Every row gives one point. The points of each table are mixes of a few directions, plus a little noise. How many directions does each table use, and how many do they share? Where both have some left over, give the other angles between the two spaces (their principal angles), to ten degrees, smallest first.
In the rows, zero is written as 128.

First, 6 rows:
[[161  84]
 [143 108]
 [138 115]
 [ 84 186]
 [122 137]
 [120 139]]
Second:
[[122 119]
 [162 181]
 [124 121]
 [146 156]
 [ 92  73]
 [122 119]]
Directions: first 1, second 1, shared 0; angles 70

First (8 x 4):
[[ 82 101 173 119]
 [105 121 100 166]
 [156 145 100 134]
 [169 145 139  94]
 [126 128 120 136]
 [ 73 101 144 148]
 [146 142  88 151]
 [167 141 162  76]]
Second, 6 rows:
[[101  94 105 122]
 [105 121 130 146]
 [158 152 140 120]
 [158 141 128 107]
 [ 71  78 101 137]
 [174 181 164 136]]
Directions: first 2, second 2, shared 1; angles 90

First:
[[123 179 128 134 175 172 101 149]
 [131 120 127 128 133 130 120 120]
 [104 174 131 127 116 127 161 182]
 [ 97  92 125 114 117 101 130 169]
 [126 167 130 133 128 139 144 142]
 [158  83 123 131 172 153  62  63]
 [120 103 130 122  70  80 179 136]
 [164 105 129 135 114 123 129  62]]
Second, 7 rows:
[[133 159 111 161 107 151 172 160]
 [136 160 170 146 118 123 123 126]
 [109  92 143 115  95 124 107 129]
 [120 148 132  83 146 140  97  90]
 [152 103 131 137 154 129  99  92]
 [138  85 139 118 178  72 103 115]
 [109 149  71 137  98 158 196 184]]
Directions: first 3, second 5, shared 2; angles 70

First:
[[132 138  96 123 127 154 126  68 110 147 110]
 [ 95 173 138 130 142 147 136 125 138 100  93]
 [119 153 150 121 151 100 145 176 136 103 136]
 [133 106  94 137 100 175 106  49 115 160 105]
 [120 138 168 125 147  85 143 211 147  96 151]
 [126 128 155 127 138  96 137 187 141 109 148]
 [140  76 145 142 101 117 110 159 141 136 154]
 [157 112  78 118 119 149 121  48  95 173 128]]
Second:
[[125 168 129 112 160 106 151 146 121 114 130]
 [128 152 129 117 149 114 143 139 124 118 129]
 [127 147 128 119 143 117 139 136 125 121 129]
 [133  27 127 171  47 184  70  84 146 166 121]
 [127 150 128 119 146 116 141 138 124 120 129]
 [131  63 126 156  75 165  90 100 139 152 124]
 [131  52 126 160  66 172  83  94 141 157 123]
 [127 151 128 118 146 116 141 138 124 119 130]
 [124 205 129  94 190  84 173 162 115  99 133]
 [126 163 129 113 156 108 149 144 122 114 131]]
Directions: first 3, second 1, shared 1

First:
[[134 145 134 151 125  89 132 129 119 127 108 120 128 140]
 [ 49 121 128 133 106 191 136 124 143 133 148  76 189 107]
 [195 104 117  94 127 134 115 118 130 111 138 160  96 117]
 [164 150 134 146 146  62 128 136 111 131 101 154  92 154]
 [ 79 121 128 133 102 174 133 119 139 125 141  80 180 107]
 [243 112 121 114 100  85 114 102 119  87 112 139 101 118]
 [123 133 129 123 160 119 127 145 125 146 129 164  97 145]
 [ 37 137 132 131 158 170 138 152 137 163 146 131 141 137]]
Second, 10 rows:
[[ 68 158 114 156  93 150 151 138 161 130  85  50 211 134]
 [151 115 162  86 115 118 115 134 101  94 127 172 106 165]
 [ 74 140 161 169  91 104 132 108  99 123 118  84 169 146]
 [160 114 135  62 154 160 121 163 134  87 170 156 118  92]
 [147 134 134 135 100 104 120 127 128 112  67 151 120 170]
 [127 113 142 113 139 130 123 118 106 137 163 149 105 135]
 [106 121 115 154 129 153 117 131 148 132  98 147 122 107]
 [118 137  98 124 114 151 139 131 163 154  80 124 142 171]
 [178 127 107 159 174  85 130 109 116 156 176 123  86  74]
 [151 119 111 123 173 126 133 120 122 156 195 125 100  86]]
Directions: first 3, second 6, shared 2; angles 60

First:
[[127 127  85 136 126 124 164  75 141  84 169 155 171 108 129  91 140 166
  129  98]
 [132 130 146 107 126 131 124 137 160 198 166 107 149  87 124 126 125 160
  160 119]
 [127 122  90 132 119 122 163  85 160 100 184 151 185 107 128  91 159 162
  139 101]
 [126 105 107 133 102 116 153 120 184 108 184 145 192 138 128 105 210 118
  141 125]
 [128 146 112 131 149 134 135  94  93 110 114 134 109 105 129 118  72 166
  118 107]
 [126 109 144 135 110 121 116 167 144 120 114 127 127 175 129 147 183  68
  122 160]
 [130 138 166 119 139 135  95 166 103 171  85 101  79 132 127 160  89 111
  126 148]
 [129 134 145 127 136 132 110 145 104 138  94 117  93 137 128 146 101 115
  119 139]
 [128 140 158 134 146 135  91 162  64 122  42 114  47 163 130 167  73  87
   98 156]]
Second, 10 rows:
[[134 105 133 126 115 119 120 157 138 116 112 133 121 162 132 142 167  82
  116 152]
 [126 124 151 121 121 129 116 156 148 167 136 111 133 129 125 140 145 116
  143 140]
 [112 134 138 156 119 129 122 143 125 101 114 130 133 173 122 136 160  86
  125 147]
 [147 101 122 109 129 118 121 145 112 110  90 139  90 145 141 143 126  99
  100 142]
 [120 136 166 133 126 134 102 168 122 159 103 106 106 150 122 153 128  96
  134 152]
 [140 126  91  99 131 125 166  69 173 164 216 137 190  39 130  80 116 227
  161  74]
 [119 165  84 134 148 139 171  36 132 126 201 140 184  43 121  71  74 246
  156  60]
 [126 116 138 138 119 124 116 155 123 106 100 131 113 174 130 145 158  76
  113 154]
 [115 145 145 149 132 135 114 139 104 117 100 121 110 155 122 141 119 104
  123 141]
 [141 126 115 115 142 127 130 112 103 118 108 136 100 111 136 127  87 147
  111 118]]
Directions: first 3, second 4, shared 3

First, 9 rows:
[[142 152 127 142 170 134 164  93 142 156 165 101 124 175 160 134 166 152
  106 100 134 124 138 127 174 104 145 160 109 167 107 125]
 [148  91 134 132 154 144  84 198 102 127 101 159 183 101  66  65  86 101
  157 170 136 190 134  80  86 140 120  67 153  68 182 133]
 [ 73 119 124  95  37 106 113 115 136  80  95 143  76  81 131 189 106 113
  126 148 111  89 108 169  98 151 109 141 142 121 109 138]
 [131 113 130 134 204 156 151 130 139 160 154 115 150 176 115 111 143 139
  105 157 140 197 145  74 162  91 144 143 145 126 134 153]
 [ 80 118 125  98  67 115 126 110 141  96 107 134  82 102 133 182 117 120
  117 152 116 109 114 153 115 137 114 150 144 125 108 144]
 [152 158 126 149 174 133 165  95 138 161 169  99 129 176 164 126 170 155
  110  89 135 117 138 130 175 105 146 158 102 169 107 118]
 [144 154 127 137 103 113 129 113 124 125 132 125 120 120 152 131 135 135
  138  86 124  75 122 164 128 142 126 126 102 149 117 103]
 [200 147 133 165 164 129 106 162  99 152 134 134 187 124 121  52 126 128
  163  81 139 115 136 123 116 143 133  78  97 123 161  87]
 [ 84 103 127 100  80 123 113 134 135  98 100 144 101  97 110 162 103 110
  125 169 119 135 116 131 103 137 115 130 155 104 125 149]]
Second:
[[161 107 134 138 133 132  80 192  96 122  98 159 181  89  82  63  89 102
  169 140 134 152 129 105  80 153 118  61 135  80 177 115]
 [ 69 165 117 110 120 120 214  15 185 138 180  72  35 195 210 242 197 173
   55 105 118  85 127 169 213  83 146 246 116 213  40 153]
 [132 125 129 129 129 128 122 136 124 127 125 132 135 123 122 120 122 125
  133 130 129 132 130 125 122 131 126 119 129 122 135 125]
 [115 136 126 125 126 127 147 103 141 131 138 115 107 143 146 152 143 137
  112 123 126 119 128 137 146 118 131 154 126 147 108 133]
 [129 128 128 127 129 128 128 129 128 127 127 129 129 127 127 128 128 127
  129 128 129 128 127 128 127 128 128 127 128 128 129 129]
 [128 127 128 128 128 128 126 130 128 128 127 129 130 128 126 125 127 126
  130 128 129 129 128 127 126 128 128 126 127 127 130 128]
 [128 128 128 128 128 128 128 127 127 128 128 129 129 129 128 127 127 128
  128 128 128 127 127 128 127 128 128 126 128 127 128 127]
 [160 108 133 137 133 132  81 190  97 123  99 158 179  91  82  67  90 104
  167 141 133 151 128 105  81 153 118  64 135  82 176 115]]
Directions: first 3, second 1, shared 1

First, 9 rows:
[[126 131 130 129 129 130 128 134 127 126 130 126 130 127 134 128 133 128
  129 127 130 125 127 128 130 128 128 127 128 131 130 133]
 [124 126 126 131 126 126 127 145 137 132 127 141 122 133 132 133 121 125
  133 120 132 134 127 124 124 126 126 120 119 131 129 121]
 [125 132 131 129 130 132 129 135 125 123 131 123 132 126 137 127 138 129
  129 128 131 121 126 129 133 128 129 127 129 132 131 138]
 [122 126 126 131 126 126 127 151 139 132 127 145 121 134 134 135 119 124
  135 117 132 134 126 123 123 125 125 117 117 133 131 119]
 [128 127 127 128 127 127 128 130 131 130 127 132 126 130 127 130 124 127
  129 126 128 130 128 127 126 128 127 127 126 128 128 124]
 [123 125 126 131 126 125 127 150 140 133 126 145 120 134 133 135 118 124
  135 117 132 136 126 124 123 125 125 117 116 132 130 118]
 [164 120 125 108 129 121 130   7  97 125 121  78 142 109  70 105 127 142
   95 173  98 126 141 144 131 141 137 180 173  93 106 127]
 [115 139 135 133 132 139 129 163 125 118 136 126 135 127 158 129 150 128
  135 120 140 114 123 127 137 126 128 116 122 143 138 150]
 [126 126 127 130 127 126 127 137 133 131 127 137 124 131 129 131 122 126
  131 123 130 132 128 126 125 127 127 123 123 129 128 122]]
Second (10 x 32):
[[118 109 120  93 133 119 129  93 103 129 125 168  90 151  88 156 117 112
  139  99 127 109 121 119 138 125 115 129 133  83 111 138]
 [145 132 121 138 129 128 134 149 141 136 137 117 149 128 138 118 123 136
  124 142 133 141 139 134 125 129 129 126 136 142 142 111]
 [132 141 136 142 135 133 127 139 135 119 130 114 144 116 143 116 135 131
  125 138 127 131 125 127 126 129 137 122 130 147 133 131]
 [127 140 131 143 128 131 119 137 135 127 119 112 142 116 143 113 140 130
  126 142 133 133 128 132 131 126 136 125 119 147 124 130]
 [123 141 140 128 150 129 128 114 119 103 126 135 121 122 123 129 134 118
  133 122 123 115 111 114 129 127 139 115 136 129 120 148]
 [123 125 136 143 115 128 137 138 142 123 135 114 125 121 138 124 121 138
  122 129 117 135 129 127  99 135 131 140 129 142 143 116]
 [132 122 116 108 144 119 131 109 115 126 126 156 111 145  99 141 118 115
  138 115 132 117 124 120 136 124 124 120 139 103 117 131]
 [132 123 126 104 142 128 130 111 110 125 134 152 118 140 110 144 125 118
  133 113 128 115 123 122 146 126 121 120 138 102 123 141]
 [122 126 119 143 107 123 120 139 143 145 112 112 131 125 136 115 130 134
  126 141 135 141 138 138 118 126 129 138 111 143 121 111]
 [125 121 137 137  95 142 124 151 138 148 137 100 148 116 161 122 137 148
  114 138 125 143 142 146 131 133 118 146 111 143 146 122]]
Directions: first 2, second 5, shared 0; angles 30, 80
